Every row gives one point. Two turns around zero, p and q, are shown by what they do to some points. Write where each new point lands after one turn and then the other. Backwards means that the second turn is done in reverse. Each puzzle has new turns, and all numbers are rounded.

Turn p:
[0.16 0.05 0.11] => [ 0.13 -0.07  0.13]
[-0.38  0.22  0.24] => [0.02 0.49 0.08]
[ 0.65 -0.47 -0.41] => [-0.11 -0.89 -0.12]
[ 0.01 -0.21  0.09] => [-0.17 -0.07  0.14]
[-0.08  0.25  0.04] => [ 0.18  0.19 -0.04]
[-0.35  0.16 -0.08] => [-0.05  0.34 -0.20]
Turn q:
[-0.08 -0.46 -0.08] => [-0.21 -0.42 -0.04]
[-0.26  0.17 -0.16] => [-0.13  0.19 -0.26]
[-0.25  0.12  0.10] => [-0.21  0.21 -0.01]
[-0.20 -0.03  0.11] => [-0.22  0.06  0.04]
[0.79 0.19 0.03] => [ 0.77 -0.05  0.27]
Where do these land?
p, then q backwards: [ 0.53 -0.14 -0.50] => [ 0.17 -0.54 -0.48]
p, then q: [ 0.06 -0.05  0.05] => [-0.05 -0.03  0.07]
p, then q backwards: [-0.06  0.22  0.46] => [0.22 0.30 0.36]
p, then q backwards: [-0.49 -0.03 -0.17] => [-0.45  0.25 -0.08]
p, then q: [ 0.30 -0.16  0.19] => [-0.14 -0.18  0.32]
q, then p: [-0.33  0.16 -0.02] => [ 0.07  0.25 -0.26]

Turn p:
[-0.19 -0.15  0.54 -0.31  0.21  0.01] => [-0.20  0.16  0.20 -0.42 -0.24  0.39]
[-0.24 -0.18 -0.26  0.26  0.12 -0.46] => [-0.09  0.20  0.25  0.07  0.56 -0.17]
[-0.18 -0.33 -0.18 -0.26  0.04 -0.25] => [-0.31  0.07  0.20 -0.25  0.15 -0.28]
[-0.01 -0.13  0.13 -0.32  0.47  0.02] => [ 0.08  0.26  0.27 -0.39 -0.24 -0.03]
[ 0.57  0.31  0.28  0.14 -0.22  0.07] => [ 0.27 -0.43  0.05  0.38 -0.31  0.26]
[-0.16  0.42 -0.50  0.12 -0.31  0.25] => [-0.02  0.11 -0.57  0.45  0.01 -0.30]
[ 0.21  0.04 -0.01  0.37 -0.30  0.35] => [ 0.26 -0.35 -0.39  0.16  0.08  0.12]
Turn q:
[-0.17 -0.23 -0.19  0.03 -0.05  0.61] => [-0.49 -0.22  0.32  0.05  0.10  0.31]
[-0.58  0.08  0.06  0.22  0.18 -0.18] => [-0.33  0.02 -0.47 -0.35 -0.04 -0.09]
[ 0.31 -0.07 -0.29  0.08 -0.24 -0.24] => [ 0.41  0.09  0.07 -0.01 -0.17  0.31]
[ 0.42 -0.20 -0.06 -0.10  0.21 -0.25] => [ 0.40 -0.18 -0.10  0.34 -0.14  0.01]
[ 0.34  0.22 -0.31 -0.06 -0.11  0.40] => [-0.06  0.29  0.39  0.35  0.04  0.27]
[-0.29  0.13 -0.16 -0.22 -0.14 -0.23] => [ 0.09  0.15 -0.23 -0.22  0.32  0.12]
[-0.03  0.07  0.94  0.05  0.15 -0.10] => [-0.02 -0.15  0.02 -0.15 -0.10 -0.93]
Where do these land?
p, then q backwards: [-0.07 -0.19  0.32 -0.84  0.29  0.12] => [-0.20  0.06  0.18  0.85 -0.38  0.10]
p, then q backwards: [ 0.05  0.13  0.09  0.23 -0.25 -0.18] => [ 0.09 -0.14 -0.19 -0.21  0.18  0.19]
q, then p: [ 0.17 -0.01  0.25  0.38 -0.22  0.12] => [-0.39 -0.22  0.06  0.09 -0.13  0.27]
q, then p: [-0.29  0.20 -0.23  0.42 -0.39  0.09] => [-0.32  0.19 -0.34  0.02 -0.51  0.06]
q, then p: [-0.03  0.35 -0.28  0.21  0.06  0.04] => [-0.01  0.18 -0.34  0.30 -0.10  0.03]
q, then p backwards: [-0.09 -0.31  0.30 -0.37  0.61  0.06] => [ 0.22 -0.04 -0.45  0.17 -0.65 -0.03]
q, then p: [ 0.28  0.27 -0.11  0.27 -0.23 -0.06] => [-0.04 -0.15 -0.13  0.35 -0.30  0.20]
p, then q backwards: [-0.06  0.03 -0.15  0.25 -0.17 -0.36] => [ 0.04  0.05  0.00 -0.38  0.13  0.28]
p, then q backwards: [ 0.04 -0.48 -0.19 -0.55  0.31  0.18] => [-0.27  0.05  0.57  0.38 -0.36 -0.16]
